Every row gives one point. Any point is a mix of the corners, with weights that add up to 1. It lies inside the corners' shape when no weight is negative. Is each point inside? If not, which corners have a negative weight?

Corners:
(1): [36 26 93]
(2): [-7 29 39]
(3): [  6 -35 -74]
(4): [ -4 -38 -12]
Points:
[-12 -17 -20] -> outside (1)
[ -4 -33 -67] -> outside (1)
[  1 -27 -21] -> inside
[ 5 27 40] -> outside (4)
[ 3 23 55] -> outside (3)

Corners:
(1): [  74  -60   24   10 -121  -25   14   23]
(2): [ 58 -39  32 -30  15 -49   4 -20]
(3): [-102    0  -41   -3   66   22  -56   -2]
(4): [-96  19  35  26  -2  23 -19 -26]
(5): [ 51  -1  12 -25  16 -17  68 -24]
(6): [-10 -36  23  44  13  -5  36 -19]
(7): [ 45  11   4  14  15 -52  15  -7]
(8): [-41 -17 -12  41  29  75 -50 -18]
(9): [ 46 -10  34  11   0  49  -1  43]
Points:
[ 19 -29  18  20 -24  -6  11  -1] -> inside
[ -6  -5   4   3  16 -18  -3  -4] -> outside (8)
[ -4 -13 -10  17  55 -10  -1 -26] -> outside (1, 4, 9)
[-60   4  -3  32   8  38 -48  -2] -> outside (2, 5, 6)

Corners:
(1): [-21  22  14   3 -12  11 -12  82 -29  -8  24 -59 -55 -19]
(2): [ -8 -39 -44  40 -19  -8  -1 -47  59  46 -40  -7  -3  34]
(3): [ 25  -5   5   5  17 -42  18 -14  66  49  20  87   5  -7]
(4): [-18 -28 -26 -16 -35  -4  -3  -3 -10  12 -57   8  68  -8]
(5): [-35 -14  61   8  39   3  -4  29  -6 -64  27 -49 -81 -48]
(6): [ 28   3  -5 -22 -10 -40   2 -21  -4 -15   6  25  60  58]
(7): [ 35 -20  43  -1 -14 -22   3 -24  36  63 -45 -14  23  17]
(8): [  8  23  33 -30  15  24 -15  61  28 -50 -28 -69 -46 -11]
(9): [ 28 -12 -30 -16   2  -7  76 -13 -20   7 -50  23  41  30]
(10): [-27  42  16  37 -33  42  37  46  24 -23  26 -36  12 -33]
(11): [ 47 -69  36 121 -32  -9 -52  14  26  21  -3  -3 -42 -34]
(12): [ 12  -1 -12  12  21  55  -8  -8 -15  24 -10  42  64  17]
(13): [ 13  20  -1  32 -29  26  -7 -10   1 -15  32 -33 -67 -78]
(14): [-29  28  22 -35 -34   7  30  -8   7 -10 -28  36 -13  26]
(15): [  2 -47   7  23 -32  68  13  57  -6  -5 101  -4 -36 -80]
Points:
[  8  13   1   3 -33 -30  -5 -16  34  15 -27  13   3  14] -> outside (5, 9, 12, 15)
[  3   2   7  -7 -14  -4  18  -2   8   0  -9  19   7  12] -> inside
[ -5 -11  -5   6 -19   2   9  -6  20  12 -15   9   2   3] -> inside
[ 27 -27  -7  16 -13  16   1  -5  16  25   8  17  11 -19] -> outside (1, 5, 10, 14)
[  0  -6  17   1  -4  14   0  26   9 -16   8 -20 -22 -22] -> inside
[-16  -1  22 -30  -4  -3  -7  19  16 -12  -1 -26 -26 -18] -> outside (9, 10, 11, 12)
[ -5  15  24  29  -9  29  26  23   2  -1  28  -2 -17 -31] -> outside (2, 4, 6, 8)
